Each row is a point. Each copy is the shape, with its points in the same order, stretched, turned, moved and blurred by noise. Say if it was mirrored as well.

Shape:
[[ 0.32  0.46 -0.30]
 [ 0.29  0.22  0.15]
 [-0.06 -0.60 -0.25]
 [ 0.14  0.34 -0.03]
 [ 0.01  0.16  0.11]
 [-1.05 -0.49  0.22]
 [-0.49 -0.44 -0.26]]
Copy 1, 7 rows:
[[-0.03  0.42  0.28]
 [ 0.28  0.28  0.20]
 [-0.21 -0.56  0.08]
 [ 0.05  0.30  0.02]
 [ 0.08  0.13 -0.11]
 [-0.47 -0.76 -1.28]
 [-0.50 -0.60 -0.49]]
Copy 1 is: mirrored
Copy 2, 7 rows:
[[-0.35  0.03  0.25]
 [ 0.23  0.14  0.21]
 [ 0.13 -0.51 -0.11]
 [-0.11  0.10  0.02]
 [ 0.08  0.09 -0.06]
 [-0.25 -0.17 -1.46]
 [-0.26 -0.38 -0.67]]
Copy 2 is: mirrored

Shape:
[[ 0.27  0.29 -0.06  0.32]
 [ 0.28  0.11  0.11  0.28]
 [ 0.57  0.46 -1.04 -0.30]
 [ 0.27 -0.07 -0.09  0.13]
 [-0.25 -0.36  0.76 -0.59]
 [ 0.29 -0.91 -0.04  0.03]
 [ 0.02  0.22  0.14 -0.34]
 [ 0.17  0.35  0.13  0.26]
 [-0.01 -0.03 -0.36 -0.14]
 [ 0.02 -0.12 -0.31  0.26]]
Copy 1 (10 x 4):
[[ 0.01  0.49 -0.05  0.02]
 [ 0.02  0.20 -0.03  0.23]
 [-1.16  0.63 -0.55 -0.54]
 [-0.21  0.10  0.05  0.02]
 [ 0.32 -0.92 -0.18  0.64]
 [-0.36 -0.88  0.30  0.11]
 [-0.06  0.00 -0.34  0.18]
 [ 0.22  0.41 -0.12  0.24]
 [-0.40 -0.24 -0.20 -0.29]
 [-0.22 -0.13 -0.02 -0.30]]
Copy 1 is: only turned
Copy 2 (10 x 4):
[[-0.08  0.16 -0.41 -0.69]
 [-0.18  0.47 -0.31 -0.44]
 [ 1.30 -0.44  0.43 -1.08]
 [ 0.03  0.39 -0.14 -0.29]
 [-0.60  0.36  0.55  1.01]
 [ 0.04  1.21  0.08  0.50]
 [-0.03 -0.11  0.32 -0.02]
 [-0.28  0.16 -0.48 -0.53]
 [ 0.45 -0.01  0.16  0.06]
 [ 0.14  0.29 -0.35 -0.12]]
Copy 2 is: only turned

Shape (11 x 6):
[[ 0.62 -0.22 -0.26 -0.25 -0.19  0.19]
 [-0.19 -0.01  0.19 -0.03 -0.12 -0.51]
 [-0.42 -0.80 -0.02 -0.19  0.63  0.05]
 [-0.17 -0.39  0.61 -0.03 -0.52  0.15]
 [-0.07 -0.50 -0.30  0.07  0.18 -0.10]
 [ 0.08 -0.67  0.09  0.10  0.03 -0.26]
 [-0.01  0.73 -0.35  0.87 -0.29 -0.62]
 [-0.07  0.19  0.65  0.13  0.16  0.16]
 [-0.02 -0.48 -0.42 -0.84 -0.14  0.60]
 [ 0.07  0.12 -0.30 -0.67 -0.46 -0.87]
 [ 0.27 -0.47  0.32  0.24  0.72 -0.33]]
Copy 1, 11 rows:
[[-0.57  0.00 -0.54 -0.78 -0.24  0.06]
 [ 0.10 -0.25  0.35  0.21  0.29  0.24]
 [-0.75 -0.36  0.59  0.15 -0.58 -0.56]
 [ 0.43 -0.43  0.67 -0.73  0.21 -0.45]
 [-0.57 -0.04  0.33 -0.18 -0.24  0.25]
 [-0.62 -0.39  0.49 -0.33  0.08 -0.05]
 [ 0.20  1.09  0.38  0.24  0.65  1.47]
 [ 0.23  0.31  0.39  0.11  0.35 -0.78]
 [-0.01 -0.35 -0.55 -0.79 -1.12 -0.24]
 [ 0.06 -0.87 -0.51  0.15  0.21  0.68]
 [-1.11  0.04  0.42  0.24  0.31 -0.63]]
Copy 1 is: only turned
Copy 2:
[[ 0.22 -0.04  0.00 -0.14 -0.79  0.38]
 [-0.06  0.03  0.32 -0.06  0.29  0.00]
 [ 0.47 -0.79  0.67  0.20 -0.48 -0.38]
 [-0.01  0.21 -0.30  0.34  0.52 -0.34]
 [ 0.06 -0.57  0.55  0.14 -0.63 -0.13]
 [ 0.07 -0.20  0.51  0.24 -0.46 -0.27]
 [-0.88 -0.13  0.27 -0.33  0.05 -0.06]
 [ 0.22 -0.05 -0.30 -0.36  0.39 -0.48]
 [ 0.48 -0.48 -0.09  0.30 -0.50  0.50]
 [-0.05  0.47  0.54 -0.07  0.11  0.86]
 [ 0.35 -0.30  0.63 -0.32 -0.68 -0.56]]
Copy 2 is: only turned
Copy 3, 11 rows:
[[ 0.36 -0.43 -0.10 -0.12  0.01  0.12]
 [-0.39  0.23  0.18 -0.15  0.05 -0.19]
 [ 0.22  0.52 -0.03  0.35 -0.19  0.05]
 [-0.35 -0.21  0.07  0.16 -0.33  0.28]
 [ 0.12  0.22 -0.10  0.11  0.25  0.08]
 [-0.15  0.11 -0.20  0.15 -0.07 -0.05]
 [-0.65 -0.08  0.36 -0.08  1.00 -0.42]
 [-0.40 -0.01  0.44  0.37 -0.22 -0.29]
 [ 0.61 -0.12  0.35  0.02 -0.34  0.75]
 [-0.19  0.09  0.09 -0.77 -0.02  0.08]
 [-0.06  0.29 -0.24  0.39 -0.09 -0.69]]
Copy 3 is: mirrored
